Each row of a before or after table is a point. The points were changed in one or more steps. Then noise was added and the rows were shuffled. The steps act on columns, c1 being the first. Write out the steps. A step turns or swaps two columns, mirrors them in a line or flattens them onto one, adds a multiple of one to another, or multiplies or shifts one. Angles are multiples of 10 degrees, from the lower column toward the higher: turns from -170 to 170, lines from 10 to 170 but not 90. Use the fewest steps. Two steps may share a column if one is a turn and the other turns, adds or multiplies; they go together, in the order done. Otherwise the lowest column goes first.
(in the rows, 128 means zero)

Before (12 x 2):
[[168 148]
 [122  97]
 [151 134]
 [249 111]
 [149  99]
 [109  85]
 [104 167]
 [132 138]
 [151 124]
 [152 136]
 [ 85 107]
 [123 151]]
After (12 x 2):
[[101  92]
 [ 74  63]
 [ 97  76]
 [ 55 142]
 [ 75 123]
 [ 62  52]
 [100 102]
 [194  85]
 [ 77 105]
 [117 115]
 [100 108]
 [ 35  76]]
Steps: shift c1 by -50; shift c2 by -30

Before, 12 rows:
[[153 150 123 137  63 180 194 130]
 [ 77 106  81 180 161  81 139 160]
 [ 87 122 172 180 155 179 143 122]
 [ 90 161 160 173 110 160 196  79]
 [149  98 134 122 101 163 156  92]
 [ 82 189 141  76  80 185 105  87]
 [125 160  89 146 126  82 159 141]
 [100  90 153 154  96 177 110 114]
 [ 99 173 145 108 156 117 132 129]
 [136 132 160 162  90 123 142 142]
 [ 85 165  98  83 103 156 200 133]
 [ 84 124 100  75  89 133 211 126]]
After:
[[ 83 179 112 153 114  82 203 117]
 [143  90 141 159  93 131 154 114]
 [135  73  94 175  97 149 111 122]
 [ 85 126 101 129  93  75 210 115]
 [140 172  75 168  94 173 199 119]
 [142 120  67 178 150 185 142 135]
 [ 62  99 109  81 166 182 142 144]
 [135 154 157 178  71 144 194 108]
 [126 189  92 115 154 107 130 137]
 [162 137 116 124 100 163 141 113]
 [114 210  85 179  74  75 108 109]
 [ 97 168 140  83 131 140 156 131]]
Steps: mirror c1 and c3 in the line at 30 degrees; multiply c2 by 1.3; swap c4 and c6; flatten c5 and c8 onto the line at 20 degrees

Before, 10 rows:
[[143 190 104 142 105  83  72  83 113 117 145 192]
 [159 128 114 117 114  64 151  98 157 151 124 149]
 [157 179 143 111 126 118 113 133 117 156 138 171]
 [ 68  98 204 146 157  83 133 201 143 155  91 129]
 [130 155 201 183  97 151 153 150 175  87 127  74]
 [146  59  98 113  72  23 135 155 159 148 173 138]
 [150  94 124 149 141  35 162 175 151 153 152 122]
 [179 105  99 154 136 162 107 175 156 155  63 119]
 [172 143 159 135 178 123 111 141 192 164 111 178]
 [137  94 131 132  96  45 167 214 150 131 108 159]]
After (10 x 12):
[[139 113 127 130  96  44 169 215 149 131 141 156]
 [ 71 122 203 109 154  90 133 209 138 163 157 127]
 [161 146 142 140 121 116 110 134 116 157 129 170]
 [168 139 156 124 183 119 113 144 189 164 138 173]
 [145 113 126 122 139  34 161 176 149 151  97 129]
 [145  96  96 143  75  14 136 157 164 153  93 139]
 [160 123 107 129 113  64 153  97 156 157 140 149]
 [184 117  93  98 133 170 107 174 154 154 176 120]
 [125 138 203 109 100 149 156 154 172  81  99  65]
 [144 147  92 123 107  83  74  84 109 116 106 191]]
Steps: multiply c2 by 0.4; turn c4 and c11 by -150 degrees; multiply c4 by 0.4

Before:
[[142 182  92 167 141  58 154 185  78 142 122 152 102 149  61  89 144 104
  130  96  79 157 124 158]
 [164 133 147 159 159  94 159 145 132 153 137 145  90 137 151  98  78 120
   85 125 128 165  99 125]
 [117 186 115  99  36  76 177  89 163 120  68 178 153  83 145 117 132 129
   91 100 125 142 168 164]
 [158 182 126 163  72 179  97  99 150 136 155  91 147 147  59 148 120  88
  156 111 135 117 149 126]
 [163 108  94 141 108 157  71 127  48 166  97  66 168 146 174 173 139 150
  149 118 148 118 105  77]
 [128  90 115  79  94 158  97 152 142  88 158 143  77 124 169  93  26 128
  150 124 118 123 126 176]
 [ 86 107 192 187  43  66 127 161 125 134  45 106 120 143 147 164 109 107
  148  92 138 156 182 131]
 [118 164 138 138  70 130  86 185 160 174  87 152 154 128 142 168  80 152
   82 126 146 161 122 112]]
After:
[[126 122 116 185 113 185  97  76 104  91 104 144 154 170 125  92  26 129
  151 110 118 124 126 177]
 [140 127  90  92 150  79 156 102 176 140 117 153 185  62 148  88 144 106
  178 118  80 156 125 159]
 [161 123  96 136 149 183  73 166 213 167 130  65 127 174 148 170 139 152
  151 114 147 118 106  77]
 [118 131 136 165 172  55  87 155 111 174 178 152 184 144 128 168  79 153
   38 136 147 161 118 113]
 [ 83 114 193 155 228 113 130 118 159 135 205 107 161 148 139 161 108 109
  206  91 137 157 182 132]
 [159 128 127 147 189 211  98 147  95 136 109  91  95  60 146 147 118  89
  145 131 136 118 151 125]
 [161 128 148  85 132  32 158  87 122 153 122 145 146 152 139  96  80 121
   66 128 128 166 101 123]
 [116 125 116 217 165  28 179 153 113 122 196 180  90 145  86 116 132 130
   89 123 124 141 168 164]]
Steps: flatten c2 and c20 onto the line at 70 degrees; turn c4 and c5 by 130 degrees; multiply c19 by 2.5; turn c6 and c19 by -40 degrees; swap c8 and c13; turn c9 and c11 by 160 degrees; swap c14 and c15

Before:
[[100  91 203 138 139  88 109 108 130 150 186  85 106 182 136  93  57 144
  185  66 125 174 152 141 139 134 109  83 160 131 180 115  79 196 146 144
   91 154 160  78 149 121 144 149 120 119 152 114  76 130 115 124 169  81
  149 162 125 105  91 166 133  75 111 131]
 [ 55  46 159 159 139 105  94  97 116  96 137  98 118 161 148 143  68 164
  178  91 116 144 126 161 130 120 113  83 173 143 173  94  87 138 151 156
  152 169 115 116 128 154 145 157 118 128 123 110  78 140 136 103 134 113
  142 173 111 123 107 197 144 110 130 183]
 [147 153 122 118 116  98 108 159  62 111 114 154 110 104  94 143 119 132
  100 132 159 139 130  80  96 187 179 146  92 152  93 150 140 136 138 101
  167 135 133 154 105 142  68 128 171 127 142 182 149  90 153 110 112 179
   77 107 107  98 153  65 107 169 133 111]
 [146 176  97 141 134 119 132 181  71  97 104 123 103 129 103 124 117 121
   93 104 143  98  63 109 152 164 159 162  36 145  84 155 169  99 113 107
  163  73  95 184  60  92  96 107 158 136 139 143 178 111 152 117 107 164
   85 110  75  99 192  94 126 134 118 106]
 [102  80 238 192 142  68 108 115  78 126 158 116  97 178 142  93  49 138
  147  72 138 216 168 137  71 130 146  85 156  98 147  98 113 154 144 135
  156 146 155 108 129 141 151 202 170  85 126 113  93 180 105 133 172 112
  155 147 115  93 141 185 129  64 134 155]
 [140 133 155 198 116 148 118 171 136 102 124 107 100 115  90  47 130 118
  140 166 122 193  95 127 128 116  57 164  85 182  87 101 151 174 131 112
   88 185  71  94 146 162 137 137  81 153 150  91 126 168 118 158 137 173
  113  87 164 176 136 157 130 138  76 133]
 [120 150 163 145 125 115 100 123 122 123 149 148 157 195 196 165  90 179
  187 112 130 147  82 127 174 116 118 152 157 129 109 127  79 140 119 174
  112 163 128 115 145 157 165  95 101 118  63 118  64 124 142 114 118  98
  140 128 118 151  73 131 175 113 113 184]
 [128  93 129 154 139  69 127 153  84  72 157 115  48 105  87  67  72 103
   92  68 187 167 162 146 101 160 154 128  93 146 121  71 137 142 124  79
  144 140 170 150 134 147 137 141 164 109 164 153 117 197 142 174 192 110
   85 152  87 104 135 128  86 153 176  73]
 [125 140 141 205 135 122 118 134 159 130 156 138 117 148 194 136 138 181
  138 127  96 138  86  79 160 143  66 163 147 130  74 170 107 105  77 145
   57 188 108  95 155 207 166  97  97 117 141 115  69  68 115  86  91 163
  145 158 147 143  77 110 182 119  46 117]
 [121 154 134 136 144 142 111 192  84  84 127 148  79 134 106 142 133 158
  121 112 191 148 112  99 110 156 142 183 140 128 100 148 175 113 105 153
  153  83 104 145 105  96  88  93 150 113 135 165 148  99 180  82 100 189
   81  96  97  97 153  95 120 122 170 122]
 [157 127 147 207 135 169 135 211 157 110 105 153  89 122 112  75 151 178
  117 152 105 149 106  83 128  69  84 139  89 156 109 130 137 147 119 109
   93 196  79 150 168 152  83  73 121 101 156 101 147 148 117 139 137 190
  138 109 176 175 128 101 152 155  48 109]
 [188 108 119 163 115 106 116 149  83  79 111 138  51  88  80 104 117 145
   84 102 135 157 123  90  80 163 151 142  87 134  88  98 110 130 159  76
  159 113 120 121  69 110  94  80 170 139 183 134 133 147 129 154 161 128
  127 126 102  75 146 147  71 139 161  92]]
After:
[[124  93 129 151 137  66 123 158  82  70 155 107  46  98  89  69  67 143
   93  65 192 166 166 151  99 159 156 133  92 145 122 134 141 136 128  80
  147 142 172 154 132 102 137 142 161 109  74 106  55 116 138 178 178 111
   85 148   9 106 135 129  88 150 181  79]
 [147 153 132 117 118  95 137 160  58 109 116 153 107 104 101 144 113 143
  106 132 160 137 132  81  95 183 176 146  96 146  92  69 139 142 136 102
  172 130 137 148 109 136  74 125 176 131 148  74 168 151 150 107 106 173
   79 113 102  99 149  64 107 169 135 106]
 [163 122 143 209 135 168 127 214 158 108 102 151  98 122 113  75 149 147
  112 147 105 147 104  79 124  69  81 137  90 154 114 119 135 146 117 107
   89 197  78 150 166 175  89  75 124  99 100 157 105 145 118 133 159 189
  137 105 213 175 125 102 149 157  45 110]
 [147 183  93 139 130 123 117 181  72  92 109 126  99 126 107 126 118  96
   94 107 146  97  64 105 152 163 158 162  38 149  84  74 169 101 114 112
  160  74 105 176  55 120  92 104 158 129 141 113 143 179 149 122  92 166
   86 108  44  98 193  98 122 136 113 104]
 [ 57  49 152 159 139 107 162  99 117 101 139  97 126 168 145 143  60 156
  176  93 116 145 128 159 132 119 114  87 173 141 167 169  90 137 157 153
  153 165 111 119 122 160 145 157 112 130 108 140 116  80 137 102 131 111
  142 170  88 125 109 195 139 113 130 185]
 [124 158 133 131 148 145 142 190  84  82 131 142  81 139 113 138 128  96
  119 117 193 152 112  95 104 162 146 180 143 130 103  82 176 108 106 152
  155  81 105 142 102 156  88  87 157 123 145  86 151 147 177  83  88 191
   82  88  93 100 156 101 125 121 167 126]
 [120 146 159 138 127 120 163 126 127 127 147 144 155 191 189 166  90 159
  186 107 130 155  82 133 174 116 122 153 160 126 109 168  71 137 120 177
  113 160 130 119 143 181 166  93  98 118 176 134 132  60 143 114 113  95
  138 127 120 153  82 131 170 115 111 183]
 [101  76 239 185 142  65 154 114  76 125 155 113  97 178 147  92  47 141
  148  72 140 214 164 141  73 135 143  87 156  94 145 174 110 154 147 134
  162 145 154 110 129 141 153 200 168  87 105 141  75  94 102 126 164 113
  154 150  72  97 142 189 133  66 139 158]
 [102  86 199 139 144  90 153 109 136 152 189  85 106 183 137  99  62 117
  187  63 127 179 155 138 137 141 108  86 161 134 174 136  81 192 148 145
   86 152 160  80 148 146 146 150 118 121  95 142 128  70 124 116 166  77
  152 159  95 100  89 169 138  75 112 128]
 [127 140 133 205 137 124 139 131 156 125 153 135 113 153 192 133 144 203
  136 124  98 137  88  80 166 140  66 164 147 131  71  94 104 108  79 148
   49 184 105  98 153 183 167  92  95 110 131 139 183  70 118  83 102 165
  145 158 182 141  77 109 184 114  42 116]
 [187 107 118 166 111 109 138 151  82  73 108 137  53  87  80 109 114 104
   85 100 129 159 126  88  82 159 157 137  89 133  86 122 107 128 161  71
  154 110 118 120  71 142  99  82 174 139  62 123 106 129 128 155 143 125
  128 119  58  73 146 146  68 142 162  89]
 [137 132 156 191 119 146 151 176 133 100 126 111 101 115  92  48 129 166
  141 166 119 198  99 127 132 113  52 167  87 184  86 131 154 179 130 114
   87 184  72  95 145 117 140 139  79 151 109 166  84 122 118 160 150 175
  122  89 189 174 134 154 130 139  79 132]]
Steps: turn c7 and c48 by 170 degrees; swap c18 and c42; add -0.7 times c55 to c32; turn c32 and c47 by 150 degrees; turn c49 and c50 by 90 degrees; turn c53 and c57 by -20 degrees; multiply c57 by 2

Before:
[[153  94 133 117 138 125 100 113 126 118 130 133 131 124 147 110 158 142
  121 123 137 144 138 139 138 124 131 117 152 127 153  87 144 157 135 109
  131 150 110 129 141 116 118 128 139 123 154 145 132 133 124 127 152 130
  122  95 139 159 129 116 108 139 137 121]
 [145 131 111 127 122 133 114  95 142 111 144 123 101 134 139  99 135 147
  118 116 133 151 139 106 119 128 136 153 117 111 139 136 125 118  97 149
   99 175 114 122 142 144 122 141 126 108 136 101 110 132 151 100 144 136
  125 132 150  86 126 147  87 141 142 129]
 [147 138 131  88 124 155 138  88 147 169 133 133 145 130 145 107 142 106
  129 119 124 133 166 126 119 138 137 113 105 129 127 149 149 128 127 126
  125 138 136 128 102 124 120 128 135 134 140 128 108 111 158 140 128 117
  148 121 123 149 154 107 130 128 146 110]
 [158 156 127  93 142 139 175 123 121 131 135 130 137  96 120  95 124 131
  125 104 131 132 166 129 113 122 137 115 120 111 127 171 121 173 105 134
  145 134 130 124 128 124 139 107 107 118 110 135 107 128 128 122 144 116
  126 169 118 157 143 112 125 104 124 110]
 [126 129 126 120 133 146 136 134 143 132 139 138  70 127 114 137 123 148
  155 138 119 109 130 130 112 138 134 143 131 124 110 143 130 157 139 109
  121 128 121  89 104 126 132 155 181 144 145 145 103 123 135 136 151 142
  137 148 139 125 147 127 124 122 137 136]
 [152 104 113 139  96 117 131 142 147 110 138 138 121 123  76 134 121  70
  117 131 132 135 152 160 142 114 154 147 126 128 136 156 124 137 120 123
  123 148 129 118 128 134 121 142 173 126 118 155 101 137 129 139 132 124
  125 128 116 114 142 123 112 145 142  99]
 [138 114 119  83 105  97 126 127 134 104 167 121 130 101 106 124 115 127
  132 132 134 107 121 119 136 120 130 129 137 137 130 119 141 144 128 126
  154 134 104 127 167 116 110 144 130 143 124 134 132 114 139 107 149 117
  157 138 112 105 118 133 122 139 129 122]
 [106 105 126 111 126 165 173 140 113 135 175  80 113 118 138 125 129 136
   86 106 149 125 134 137 123 130 130 157 145 153 124 151 129 129 125 108
  122  99 133 129 118 118 159 103  95 132 132 144  96 110 117 122 144 120
  102 122 105 123 113 101 133  91 145 113]
 [135 137 121 111 125 148 129 158 133 127 136 138 121 122 112 153 135 124
  121 131 151 103 124 140 143 138 141 158 128 111 120 119 137 139 142 142
  127 144 131 138 137 133 141 129 149 117 137 127 149 142 131 127 143 116
  125 120 128 145 100 132 123 143 125 127]
 [117 133 113  82 127  83 136 104 109 134 166 127 112 117 131 149 120  92
  118 117 122 140 129 140 134 144 103 148 112 140 180 124 144 127 118 155
  136 103 131 120 130 154 111 112 138 140 118 114 116 124 103 126 119 115
  140 109 101 150 137 134 133 140 132 116]
 [103 116 130 111 131 143  91  97 124 147 107 113 114 143 127 136 142 142
  106 111 121 137  99 139 123 148 121 132 120 139 143 145 142 126 125 150
  110 133 109 133 158 175 144 103 150 157 140 115 136 155 113 140 138 141
  140 145 152 117 130 126 119 143 148  99]
 [126 109 108 137 118 133 133 121 136 108 121 137 109 100 128 136 120 131
  131 130 158 132 121 123 146 118 109 130 148 137 155 146 130 150 129 141
  116 134 106 141 129 121 135 118 113 116 110 133 122 136 155 104 140 127
  124  93 136 122 132 172 122 147 112 112]
 [136 135 131 123 122 135 108 120 152 117 125 109 130 127 123  96 162 125
  133 115 117 168 139 140  87 141 120 152 106 114 138 145 141 162 141 142
  135 108 124 138 118 137 155 154 130 145 149  96 116 105 162 146 126 133
  132  90 159 111 159 134 121 161 151 114]]
After, 13 rows:
[[135 135 128 139 119 134 109 122 154 115 124 140 132 124 124  89 157 120
  130 111 118 170 138 139  87 109 121 152 106 115 127 146 139  90 143 139
  134 111 119 138 116 137 154 157 128 148 150  91 124 102 162 142 129 131
  126  89 159 110 156  73 125 161 153 124]
 [144 135 108 142 124 133 117  96 142 109 146 127 100 132 142  99 136 149
  120 115 129 152 137 105 117 124 138 152 121 114 121 136 127 136  95 150
  100 172 136 121 146 144 120 140 128 108 136 103 120 131 152  99 146 135
  122 130 151  82 128  84  91 140 141 125]
 [154  96 135 160 135 124  99 114 127 115 126 125 130 121 145 109 157 144
  119 125 136 143 136 138 138 133 133 117 150 127 133  88 144  97 137 111
  131 149 110 129 136 117 117 129 140 124 154 144 142 136 129 125 152 130
  126  94 141 157 130  59 107 140 136 135]
 [126 128 132 152 133 145 136 135 143 130 139 137  68 129 117 134 122 149
  155 140 121 106 131 131 113 138 135 145 132 124 112 140 129 105 139 111
  122 131 110  88 102 121 132 154 183 147 141 150 101 123 133 138 149 141
  139 148 136 127 145  66 125 123 135 143]
 [133 137 119 152 126 149 125 161 132 124 135 138 120 123 108 150 134 122
  123 133 148 105 124 140 146 135 141 157 127 112 136 115 138 117 145 143
  127 143  85 143 134 134 140 129 152 116 136 129 147 141 133 133 144 114
  125 121 124 144 100  74 122 142 125 133]
 [139 115 118 218 106  94 127 128 136 105 168 125 130 100 104 128 115 130
  131 133 132 107 119 119 134 122 131 131 135 139 131 116 140 111 130 123
  154 134  21 130 164 115 111 144 128 141 128 135 129 113 141 106 149 118
  156 135 115 103 117  72 121 137 129 127]
 [105 116 129 170 134 143  91  98 126 150 110 150 111 145 129 134 142 139
  105 115 120 137 100 141 123 114 121 132 123 140 136 148 140 124 126 152
  112 132  92 133 156 175 144  98 145 159 140 112 142 152 113 141 137 141
  138 144 149 116 134  67 122 142 147  98]
 [148 144 135 183 123 156 142  90 146 170 131 138 148 128 147 105 144 106
  130 121 123 135 166 124 117 135 134 111 108 130 121 150 146 126 130 127
  130 137  18 128  98 124 119 129 131 132 135 127 111 109 158 139 128 120
  148 122 123 150 152  46 131 129 147 110]
 [127 108 107 136 118 133 136 121 138 108 122 121 110 101 129 136 120 131
  130 130 158 132 121 122 146 138 110 130 148 137 133 146 130 101 129 143
  116 135 159 138 133 121 138 121 113 116 109 135 135 136 155 106 143 129
  124  93 139 124 131 114 122 143 111 120]
 [117 136 115 197 127  83 138 106 112 131 165 143 113 120 129 147 123  92
  118 119 124 144 129 138 136 128 101 149 112 139 136 124 143 124 117 156
  140 104   5 119 129 154 109 111 138 143 119 114 142 127 100 127 117 109
  141 113 101 147 137  76 132 138 131 116]
 [102 102 128 151 127 168 171 138 114 137 176 130 108 116 140 126 131 135
   85 104 151 125 135 135 122  85 132 159 149 153 113 152 131 125 122 108
  116 101  82 128 115 116 157 102  93 136 129 146 100 113 111 122 144 117
  101 121 104 126 114  43 135  92 145 115]
 [157 155 131 182 143 139 179 121 123 133 136 121 137  95 119  98 120 130
  122  98 133 128 165 127 113 129 136 115 120 109 119 170 117  81 106 134
  147 131  34 122 126 127 142 106 105 115 111 138 111 128 128 121 145 115
  128 170 120 157 143  56 124 108 125 129]
 [152 107 111 114  91 118 133 142 146 105 138 113 120 122  76 136 120  68
  121 129 133 133 154 159 140 137 154 148 127 130 118 157 128 112 118 125
  126 148 156 116 126 135 121 141 174 128 121 156 110 135 132 138 133 124
  123 129 117 112 141  64 112 142 141 104]]
Steps: multiply c4 by 3; turn c4 and c39 by 120 degrees; swap c12 and c26; flatten c31 and c49 onto the line at 60 degrees; mirror c34 and c64 in the line at 80 degrees; shift c60 by -60
